Rows are points. Any point is a mix of the corners, with weights that add up to 1. It lies inside the corners' shape when no weight is negative. Say inside or outside, and name the corners with a negative weight.

Corners:
(1): -3.05; -0.03
(2): 1.40; -4.30
(3): -0.03; 4.03
Points:
0.04; 0.64 => inside
-2.53; 1.40 => outside (2)
1.98; -2.52 => outside (1)
1.87; -3.08 => outside (1)
0.03; -2.74 => inside
-2.09; -0.71 => inside
1.16; -0.56 => outside (1)

Corners:
(1): 1.46; -0.18; -0.44; -2.02; -0.66; 4.25
(2): 2.72; 0.61; 3.58; -2.70; 1.84; 4.65
(3): 4.10; -0.54; -0.46; -2.26; 0.90; -1.27
(4): -9.38; 0.70; -1.36; -1.12; -1.47; -1.22
(5): 1.31; 2.43; -3.35; -3.41; -0.26; -0.11
(6): 2.30; 4.19; 1.62; -1.04; -4.01; -0.72
(7): 0.91; 1.81; -2.67; -0.59; 2.09; -0.65
Points:
1.69; 0.45; -1.19; -1.99; -0.36; 0.21 => outside (2)
0.74; 1.68; 0.16; -1.61; -0.47; -0.32 => outside (1)
-0.94; 0.76; 1.17; -2.06; 0.46; 2.08 => inside
-1.50; 1.68; -0.92; -2.02; -0.78; 0.05 => inside
-3.93; 1.45; 0.09; -1.10; -1.55; 0.56 => outside (3, 5)
0.97; 1.45; -0.38; -2.46; -1.25; 1.32 => outside (7)

Corners:
(1): 3.89; 2.86; -0.77; -4.02; -0.79; -4.14; -0.18; -1.00; -2.49
(2): -0.79; 0.11; -2.64; -1.56; -1.24; -1.67; 3.30; -2.40; 4.51
(3): -1.32; -0.59; 0.36; 2.11; 0.80; -3.03; 2.05; 0.26; -4.12
(4): 2.33; -1.95; 1.86; -0.95; -0.75; 3.24; -4.97; 2.03; 1.21
(5): -0.18; 0.07; 3.55; -2.47; -1.77; -0.07; -0.27; -1.17; -6.68
(6): -1.72; -0.36; -2.75; -3.28; 5.72; -1.64; 3.81; 0.96; 3.70
(7): -0.66; -0.20; 1.33; -1.16; -2.56; -4.02; 2.39; 2.11; -1.44
(8): -1.99; 3.08; -2.17; -2.08; 1.59; -3.41; -3.47; -0.12; 3.16
(9): 1.26; 1.86; 2.78; 0.97; 0.28; 4.40; 2.20; -1.24; 2.59
(10): 0.41; -0.40; 2.88; 2.09; -0.56; -2.26; -0.84; -3.02; 2.34
Points:
1.79; 1.49; 0.18; -2.41; -1.71; -2.13; 0.07; -1.32; 0.33 => outside (3, 6)
-0.83; 0.51; -1.49; -1.93; 2.56; -3.67; 1.56; -1.73; 0.64 => outside (4, 7, 9)
0.10; -1.13; -0.45; -1.60; 1.18; -1.84; 1.10; 0.55; -0.38 => outside (8, 9)
0.20; 0.25; 1.87; -0.90; -0.41; -0.76; 2.27; -1.33; -1.53 => outside (4, 8)
-0.56; -0.20; 0.64; -0.54; 0.96; 0.01; -0.70; -0.20; 0.75 => outside (1, 7)

Corners:
(1): -0.74; -1.38; 1.25; 4.32; -3.38; -3.07; 4.21; 0.46; 3.72; -2.34; -4.88; 2.84; 0.55; 1.40
(2): -5.09; 0.67; 0.32; -2.02; 0.41; -1.74; -1.81; 4.25; -0.45; 2.70; 2.55; -1.89; 0.42; -1.49
(3): 2.01; -3.22; -1.29; 1.77; -0.69; 0.14; -0.22; 5.05; -0.15; -1.48; -0.32; -2.53; 3.24; 1.48
(4): -1.74; 0.14; 0.58; -5.53; 0.25; -0.50; -0.52; -0.53; -3.71; 0.58; -0.64; -6.66; 0.45; -0.63
(5): 3.40; 0.58; 0.25; -3.09; 0.61; -1.17; -1.18; -2.53; 1.72; -0.21; 1.52; -0.24; 3.41; 1.65
(6): -3.15; 1.69; -1.00; -4.44; 4.96; 0.80; 0.50; -1.85; 0.35; 0.92; 0.52; -5.08; 2.75; -0.60
(7): 0.58; -2.90; 0.01; 2.38; -0.20; 1.02; -1.85; 2.48; 0.75; -0.76; -3.25; 2.79; -0.01; -3.75
(8): -1.35; 1.84; 3.80; -0.68; 0.41; 2.18; -0.14; -2.83; 2.30; -1.31; -1.57; -1.25; 4.94; -4.37
(9): -0.36; 0.33; 1.43; 3.55; 1.42; 1.97; -2.11; 2.84; -1.91; 1.16; 2.78; 5.36; -4.04; 2.91
(10): 1.39; 1.95; -5.70; -0.46; 1.11; -0.22; 2.14; -3.38; -0.11; -1.85; 0.95; -1.85; -1.57; -3.51
(11): -5.82; -1.25; -4.85; 2.99; -2.25; 3.22; -2.24; 2.87; -0.67; 0.10; 1.55; -3.05; -5.46; 0.57
(12): 4.73; -1.55; -0.66; -1.13; -0.82; 3.21; 0.99; -1.24; -1.51; 1.88; -0.56; 0.64; 0.28; -3.37
(13): -0.26; -4.99; -1.20; 3.27; 0.63; 0.00; 1.63; 0.31; -0.33; -2.48; 1.94; 1.64; -1.73; 2.20
(14): 3.20; 0.53; 2.43; -4.24; 0.65; 2.83; 1.65; -1.68; -0.19; -0.46; 1.13; -2.98; -2.63; 1.11
(15): 3.07; -0.45; -0.81; 1.62; 4.16; 1.51; 1.66; -8.23; 2.22; -0.63; -1.37; -2.56; -0.75; -3.97
Points:
0.78; 0.60; 0.46; -0.72; 1.24; 0.33; 0.88; -1.62; 0.90; -0.29; 0.70; -0.71; 1.36; -0.98 => outside (4, 7, 11)
0.61; -1.17; -0.89; 0.51; 0.40; 0.54; 0.69; -0.62; 1.00; -0.75; -0.40; -1.31; 0.52; -1.37 => outside (4, 9)
-0.66; -0.55; -1.60; -0.65; -0.44; 0.17; 0.94; 0.58; -0.15; -0.71; -0.79; -2.21; 0.12; -2.06 => outside (5, 9, 15)
-2.47; -1.01; -0.07; 0.76; 0.81; 0.57; -0.81; 1.98; -0.99; -0.08; 1.78; -1.06; -1.78; -0.54 => outside (1, 5, 6, 12)
0.17; -0.42; -0.62; -0.12; 0.97; 0.40; 0.02; -1.04; 0.03; -0.07; -0.17; -1.44; 0.51; -1.35 => outside (14)
0.37; -1.04; -0.74; -0.17; 0.13; 0.41; -0.21; 0.62; -0.06; -0.49; 0.02; -2.05; 0.82; 0.05 => inside

Corners:
(1): 1.92; 2.36; 1.67; 4.06; 0.88; -2.40; 0.59; -0.90; -2.42; -1.58; -0.39; -2.52; 0.41; -0.13; -2.23; -0.08; -0.13; 1.85; 2.33; 1.56
(2): 1.39; -1.02; 0.29; -0.02; -0.66; 1.66; 3.86; 1.82; 1.44; 3.48; -0.08; 4.43; -1.56; -0.20; 1.34; -3.53; 0.23; -4.99; -0.89; -1.10
(3): 4.90; 2.48; -4.07; 2.67; -3.16; -1.99; -3.60; -0.35; 3.40; 0.59; 1.60; -2.89; 0.45; -3.01; -3.64; 4.26; -4.15; 0.57; -2.93; 1.54
(4): -1.10; 0.00; 0.07; -0.40; 0.07; -1.13; -0.11; 1.25; -2.18; -0.96; -2.02; -0.37; 1.58; 1.41; 2.57; -2.38; 3.08; 2.29; -2.05; -0.13
(5): 4.56; 2.97; 0.90; 0.16; -1.59; -1.11; -0.60; 0.69; 1.32; 1.93; 0.09; -2.04; 2.37; 4.42; -0.19; -1.63; 0.58; 4.98; 0.17; 0.64
(6): 1.91; 0.58; -0.32; -2.88; -3.08; 1.09; 1.24; 0.96; 2.49; -2.45; 1.88; 0.87; -0.79; -0.66; 1.47; 4.17; -7.54; -0.84; -3.02; -2.09
(7): 0.18; -0.19; 3.47; 1.69; 1.19; -1.44; -2.47; -3.78; -1.74; 0.39; -1.51; -6.29; 4.90; 4.90; -0.24; -3.90; 1.71; 3.49; 1.14; 1.11
(8): -2.90; 2.99; 0.41; 3.19; 0.61; -2.60; -0.97; -0.61; -1.11; -4.18; 1.22; -6.13; 4.12; 3.12; 0.20; -4.67; 0.65; -1.26; 3.02; 0.38
(9): 0.25; -0.35; -0.48; -2.20; -2.27; -1.15; -1.12; 2.77; -0.91; 0.23; 0.18; -0.21; -0.17; 5.45; 0.57; 1.70; 2.40; -2.65; 2.65; 1.45
(10): -1.62; 0.31; 0.09; -2.45; -0.04; -2.35; 2.36; 1.32; 1.33; 3.53; -2.33; -0.02; -3.19; 4.70; 1.10; 0.74; 0.57; 0.39; -2.47; -2.60
(11): 5.11; 3.29; -6.27; 3.73; 0.86; 2.79; -0.80; -5.37; -1.80; -1.72; 2.55; -3.52; 5.57; 1.07; -1.97; 4.76; -3.39; 0.29; -3.98; 1.73
(12): -2.99; -3.63; 3.06; -2.39; 2.28; 0.32; 5.05; 1.82; -0.53; 0.98; 1.89; -2.38; 0.43; 1.84; 4.54; -2.01; 3.13; 3.02; -2.42; -0.40
(13): -0.45; 0.73; -0.40; -3.00; 1.38; 1.00; 2.16; 1.41; -1.41; 3.59; -0.89; -1.35; 2.03; -1.16; 0.56; 2.38; 1.68; -0.24; 1.74; -2.39
(14): 0.56; -1.18; -0.40; -2.50; -1.32; 3.64; 0.80; 0.61; 2.35; -0.55; 1.64; 3.04; -3.20; -2.13; -3.41; 1.56; -2.34; -2.43; -0.27; 0.09
(15): 1.75; -1.29; -3.18; -0.10; 2.39; -4.18; -0.30; -0.44; 3.69; -2.30; -2.14; -1.62; 3.18; 2.14; 2.03; -2.70; 0.81; -0.75; 0.60; 3.08
(16): 3.83; 5.63; -4.49; 1.22; -1.89; 4.82; -3.69; -2.13; 2.57; -1.75; 2.20; -4.30; -1.60; -4.89; -0.90; 5.02; -2.75; -1.56; -2.22; 3.97
(17): -0.44; 2.32; 0.90; -2.75; -0.18; -2.84; 6.12; -0.97; 1.29; -0.70; 2.58; 0.84; -1.03; 1.30; 2.12; -1.96; 3.28; -2.21; -2.10; 0.30
(18): -0.42; 1.89; 4.77; 3.23; 0.10; -1.41; 0.22; 1.27; 0.81; 0.58; 3.45; 3.57; 2.33; 3.99; 3.03; -1.38; 0.29; -0.80; -1.00; -0.47
(19): -0.49; -1.42; -4.45; -3.70; -5.20; -2.45; 4.22; -1.52; -0.66; 2.33; 1.09; 3.66; -3.05; -1.47; -0.67; -1.73; -4.60; 1.53; -0.52; 2.13
(20): 2.39; 2.92; -0.92; 1.14; 3.63; -4.61; -1.97; 0.04; -1.48; -2.71; 0.86; -2.00; -0.65; 0.22; 0.44; -1.51; -2.53; 1.82; -1.14; 1.79
(21): -1.98; 1.45; 1.32; -2.77; 0.60; -0.74; 4.28; 2.89; 1.74; 4.64; -2.16; 1.35; -2.29; -0.56; -0.37; -0.79; -0.42; -2.21; -4.32; 1.51
Points:
0.64; 1.12; 0.07; -0.33; 0.30; -0.64; 0.63; 0.32; 0.68; 0.21; 0.09; -1.08; 0.58; 1.10; 0.65; -0.08; 0.13; -0.28; -1.12; 0.35 => outside (19)
0.79; 1.15; -0.83; 0.42; -0.17; -0.58; 0.29; 0.21; -0.15; -0.33; 0.94; -0.67; 0.85; 1.16; 0.29; -0.43; 0.56; -0.28; 0.35; 0.51 => outside (6, 7, 21)
0.08; 0.10; 0.15; -0.42; 0.31; -1.86; 1.83; 0.37; -0.49; 0.77; -0.40; -1.56; 1.01; 2.07; 0.94; -1.41; 0.65; 1.05; -0.73; 0.15 => outside (14, 16, 18)
0.58; 1.67; -0.92; 0.11; -0.25; -0.22; 0.00; -0.07; 0.53; -0.59; 0.44; -1.70; 0.42; 0.15; 0.36; -0.13; -0.52; -0.24; -0.98; 1.13 => inside
0.26; 0.44; 0.60; 0.72; -0.15; -2.00; -0.36; -0.02; -0.27; -0.60; -0.11; -1.63; 0.84; 2.26; 0.72; -2.62; 1.57; 0.92; 0.73; 1.07 => outside (6, 11, 13, 21)
2.34; 1.02; -2.24; 0.18; -0.30; -0.10; 0.70; 0.50; -0.11; 1.57; 0.23; 0.47; 0.97; -0.02; 0.44; 0.90; -0.37; 0.44; -1.56; 1.50 => outside (6, 7, 8, 10, 14, 17)
0.38; 2.03; -0.10; -0.06; 0.82; -0.41; 0.26; 0.35; -0.09; -1.09; 0.47; -1.96; 0.66; 1.08; 0.75; 0.50; 0.36; 0.19; -0.48; 0.79 => outside (2, 3, 7, 19)
-0.12; 1.27; 0.54; 2.27; -0.15; -3.11; -1.22; -0.71; 0.23; -1.07; 0.57; -3.44; 1.59; 0.86; 0.27; -3.35; 1.11; 0.33; 0.05; 2.71 => outside (5, 6, 10, 11, 13, 14)

Corners:
(1): -0.40; -1.19; 0.08; -4.03; 0.74; 3.35; -0.20; 2.94; -3.56; 0.29; -1.39; 3.40; -0.04; -0.50; -1.05; 2.15; -0.16; 0.76; -3.94; -0.23
(2): -2.59; 1.50; -1.53; 3.03; 1.19; -0.59; 0.49; -0.98; 0.25; -0.67; 3.51; 0.43; 4.41; -1.53; 0.43; -2.41; 1.56; 0.21; -1.18; 0.71
(3): -5.47; 2.03; -1.78; 1.02; -3.04; -0.42; 0.46; 0.16; -0.82; -1.08; 1.76; 0.25; 5.97; 1.40; -1.98; -1.98; -1.29; -2.96; 0.17; 2.90
(4): 3.65; -0.28; 1.34; 2.29; -0.01; 1.15; -0.62; 3.67; -3.57; -4.84; 1.98; -0.08; -1.73; -3.39; -2.07; -0.92; 2.29; -1.52; 3.05; -0.83
(5): -4.40; 1.07; 0.56; 3.19; -1.63; -2.78; 2.67; 0.95; -2.77; 1.27; 3.11; 0.54; 6.50; 2.57; 0.64; -0.45; 0.92; 2.71; -2.60; 3.97
(6): 2.03; 1.96; -0.50; 0.94; -2.07; -0.95; 1.19; 0.09; 0.25; -1.33; 2.64; 2.40; -0.73; -1.74; 0.30; 1.98; 3.64; -1.06; 1.75; -1.04
(7): -3.50; 1.92; 1.97; 2.95; -1.21; -0.54; 1.87; -0.69; -2.04; 2.53; 2.36; -0.67; 7.08; -0.97; -2.00; -0.36; 2.77; -1.85; -1.05; 0.98
(8): 1.84; -2.72; 2.52; -4.94; 3.66; 4.31; 1.60; 4.19; -0.63; -0.96; 1.04; 2.50; 1.63; 4.34; -0.29; 2.55; 0.16; 2.45; -3.21; -1.90
(9): -0.81; -0.93; 2.65; -1.89; 5.00; 4.12; 0.86; -1.27; -3.05; -2.38; 0.10; 1.27; -1.61; 2.51; 1.10; 4.66; -0.22; 4.85; -2.25; -0.42
(10): 3.00; -1.83; 1.27; 2.18; -0.94; -0.38; -6.29; 2.99; -2.80; -3.51; 0.46; 0.84; -4.17; -0.52; 0.15; -1.96; -0.33; -1.71; 4.51; -3.11
(11): 1.33; -3.57; 0.31; -1.48; 0.15; 1.99; -1.75; 0.31; -1.46; 0.79; -2.20; -1.12; -2.27; -1.34; -3.48; 3.02; -0.64; 1.86; -2.25; 2.70
(12): -1.14; 0.99; 0.84; -1.64; 2.05; 1.56; -0.53; 2.35; -0.91; -1.49; 0.81; -1.43; 1.85; -0.95; 2.56; 0.32; 0.09; -0.22; -0.45; 1.60
(13): -2.39; 0.54; 0.85; 1.52; -0.72; 0.51; 0.86; -0.94; -1.45; -1.15; 1.47; -0.02; 3.95; 0.61; 1.16; -3.04; 5.21; -0.51; -0.88; 1.29
(14): 1.51; 0.93; 1.34; 1.11; -3.97; -0.03; -1.92; 1.42; -1.19; -5.94; 5.07; 0.11; 0.18; -1.40; -1.06; 0.78; 2.18; -0.23; 1.50; -2.04
(15): 4.87; 2.60; -1.22; 2.00; -1.67; 0.94; -4.19; -0.29; -3.97; -3.73; 1.25; -0.85; 0.52; -1.75; -0.16; -1.66; 2.75; 1.09; 5.10; 0.28
(16): -5.25; 2.11; 2.55; 0.83; -2.44; -1.61; 1.83; 1.14; -0.50; -0.16; 1.06; 1.33; 6.02; 0.30; -0.30; -6.71; -0.82; 1.87; -0.79; 1.63
(17): -1.44; 1.79; 0.87; 2.28; -1.58; -1.81; 0.35; 0.94; -2.14; -2.51; -1.63; 1.01; 4.82; 0.56; 0.11; -1.27; -0.78; -0.86; -3.40; 2.27
(18): -2.09; 3.00; 1.76; -1.35; 1.55; -2.15; -2.34; -0.05; 0.10; 0.00; 1.01; 0.88; 3.80; 1.48; -0.57; -4.52; 1.12; -1.43; -2.16; 2.84
(19): -1.24; 2.15; 2.36; 0.84; 1.95; 7.02; 2.54; 1.72; -2.55; 0.66; 1.23; -2.17; -2.33; 1.30; -1.31; 4.12; -0.19; 4.20; -4.84; 0.97
(20): 3.01; -1.65; 0.94; -2.04; 3.55; 2.72; 0.48; -1.49; -5.47; 1.32; -1.56; -2.19; -3.80; 0.38; -0.33; 2.45; -1.77; 2.15; -2.37; -0.55
(21): -3.52; 2.45; -0.19; 0.50; 2.27; -3.19; 0.60; 2.96; 0.93; -1.52; -0.19; -2.12; 3.77; 1.19; -0.74; -1.24; 2.92; 1.66; -1.28; 0.02
Points:
-0.45; 0.44; 0.78; 0.11; 0.08; 0.49; 0.07; 1.45; -1.61; -1.01; 1.04; 0.46; 2.04; 0.35; -0.55; -0.44; 0.95; 0.24; -1.09; 0.48 => outside (9)
-1.14; 1.02; 0.66; 0.67; -0.14; 0.08; -0.63; 0.51; -1.80; -1.01; 0.86; -0.10; 1.86; 0.11; -0.07; -0.49; 0.68; 0.49; -0.77; 0.94 => outside (4, 8)
-0.83; 0.60; 0.77; 0.72; -0.68; 0.01; -0.39; 0.91; -1.44; -1.54; 1.68; 0.82; 2.82; -0.23; -0.10; -1.03; 1.38; -0.37; -0.14; 0.93 => outside (19, 20, 21)
0.08; 1.01; 0.31; 1.14; -1.13; -0.93; -1.11; 0.74; -1.28; -1.36; 1.94; 0.45; 3.02; -0.54; -0.59; -2.18; 0.80; -0.73; 0.67; 0.88 => outside (1, 9, 13, 19, 21)

Corners:
(1): 1.31; -0.41; -0.96; -2.18; 1.12; 0.87; -1.30; 0.44; 0.27; 1.09; -0.48; 1.20; -1.70; 0.72; -0.14; 1.05; 0.91; -1.37; -0.25; -1.27
(2): -0.35; -2.23; 3.54; 2.70; 0.42; -0.20; 0.21; -0.26; 0.83; 0.24; -2.04; -2.08; -2.39; 3.64; -0.35; 1.53; -2.30; 0.56; 1.25; 1.37
(3): 0.95; -6.62; -1.09; 3.27; -1.15; 3.58; -0.31; -2.81; -1.05; -1.97; -1.04; 0.91; 3.65; -2.30; -2.34; -0.71; 1.80; 0.47; 0.97; -0.71
(4): -2.58; 1.17; 1.17; -1.31; -1.26; 1.18; -2.50; -0.04; 0.52; -1.23; -0.95; 0.72; 0.42; -0.49; 0.81; 0.84; 1.05; -0.07; -0.62; 0.95
(5): 1.41; 1.92; 1.17; -0.55; -0.72; 0.97; 1.29; -0.88; 1.20; 0.09; -1.14; 1.35; 0.68; -0.97; 1.35; 0.82; 1.55; 0.32; 1.37; 1.12
(6): 1.96; -0.20; -0.08; -0.23; 0.02; 1.48; 0.03; 0.52; -1.34; -0.43; -0.95; 0.76; -0.78; 1.87; -2.42; 1.14; 0.12; 5.67; 1.63; -1.44
(7): 2.05; -0.11; -0.57; 2.09; -1.21; -0.18; -0.51; 0.58; -0.74; 2.05; -2.31; -0.17; 2.03; -1.23; 0.27; 0.87; 1.68; -0.13; -0.33; -1.49
(8): -6.59; -1.37; 2.75; -1.50; -2.04; 3.16; -2.99; -5.44; -0.64; -0.17; -0.84; 0.48; -1.42; -1.73; 0.61; 1.06; -4.24; 1.16; 1.66; 1.24
(9): 0.76; 0.89; -0.21; -1.91; -0.69; -1.59; -1.12; -1.94; 2.48; -0.02; -2.32; -3.05; -1.02; -0.34; 1.05; -1.41; 2.40; -1.46; -0.05; 0.84
(10): 0.03; 1.68; -0.17; -0.69; -3.17; 1.26; -1.52; -1.66; 0.14; -2.62; -1.04; -0.07; -0.15; -2.88; 0.24; -0.12; -1.18; -0.16; 2.04; -1.74
(11): 1.12; 1.07; 1.98; -1.21; -0.17; -0.51; -1.16; -2.64; 1.60; -0.79; -0.99; 0.59; -1.45; -0.76; 0.76; -0.93; 2.04; -0.20; -4.45; -0.67
(12): -0.80; 0.84; -1.46; 2.03; -1.43; 1.20; -2.32; -3.90; 0.46; -1.75; 0.27; 0.50; -1.32; -2.66; -0.73; -0.97; 1.81; 0.11; -0.52; -0.88
(13): 0.59; 2.16; 0.68; -4.46; 1.11; -5.22; -0.92; 0.27; 0.21; -0.34; 2.90; 0.71; -1.66; 4.33; 0.52; 2.87; -4.50; -1.48; 0.31; 0.16
(14): 0.97; -1.49; -0.45; -0.73; -3.27; 0.15; -0.17; -0.02; -0.70; 1.49; -0.57; 1.11; 0.44; -0.43; -2.05; 1.39; -0.74; -0.64; 0.13; 0.48
(15): 2.21; 1.48; -0.52; -0.13; -0.46; 1.70; -0.89; -0.39; -0.95; -0.27; -2.23; 0.69; -1.41; -2.95; 1.60; -2.27; -0.24; 2.89; 1.51; 0.94
(16): -0.27; 0.28; 2.93; 4.46; -1.73; 3.24; -3.14; -1.02; 1.90; 1.60; -0.54; -0.55; 2.19; -1.55; -3.60; -1.14; 2.60; -0.08; -1.69; -0.12
(17): -4.01; -0.45; 2.40; -2.56; 0.00; -1.71; 0.58; 0.72; 0.32; -0.43; -0.50; 0.34; -1.68; 6.07; -0.21; -0.76; -0.35; -1.55; -0.18; 0.15
(18): -2.45; -0.46; -0.60; 1.66; -0.15; 0.32; 1.43; -0.34; 0.03; -2.00; 0.75; 0.69; -0.39; -0.87; -4.26; 0.42; -1.95; -1.06; -0.22; -1.06
(19): -0.79; -1.45; 0.84; -1.41; 1.29; -4.65; 0.22; 1.46; 7.71; 0.57; -0.04; 0.85; 1.23; 9.49; 0.32; 0.95; 3.64; -4.42; -6.95; 1.06
(20): 0.60; 0.18; -0.81; 1.29; -1.73; 2.09; 1.57; -1.21; -1.59; -1.03; 0.07; -3.75; -0.92; -1.56; 0.82; -1.75; -0.47; 0.57; 0.94; 1.03
(21): -0.20; -2.24; 2.05; 1.81; -1.45; 1.05; -1.03; 0.05; 0.14; 0.92; 0.15; -0.16; -1.29; -1.01; -0.34; 0.50; -0.23; 2.18; 1.66; -1.29
Points:
-0.59; 0.27; 1.19; -0.93; -1.16; 0.72; -0.75; -1.40; -0.58; -0.80; -0.49; -0.34; -1.07; -0.75; -0.07; 0.03; -1.81; 1.09; 1.57; 0.48 => outside (1, 7, 12, 19)
0.07; 0.10; 0.13; -0.65; -0.36; 0.61; -0.90; -0.45; 0.27; -0.15; -0.77; 0.38; -0.77; -0.05; -0.08; 0.08; 0.23; -0.04; 0.07; -0.16 => inside
0.28; -0.19; -0.35; -0.11; -0.82; 0.36; -0.09; -0.71; -0.03; -0.45; -0.72; -0.55; -0.47; -0.35; 0.11; 0.30; -0.28; 0.36; 0.86; 0.15 => outside (11, 16, 17)
-0.26; 0.21; 0.57; 0.30; -0.85; 0.20; 0.10; -0.07; 0.99; -1.02; -0.15; 0.61; 0.42; 1.75; -1.23; -0.06; 0.20; -0.02; -0.21; 0.73 => outside (1, 7, 8, 9, 11, 21)
1.49; 0.29; -0.41; 0.28; -1.19; 0.12; -0.43; -0.41; 0.74; 0.02; -0.59; 0.08; 0.41; -1.08; -0.18; -0.05; 1.35; -0.70; -0.75; -0.35 => outside (2, 6, 8, 17)
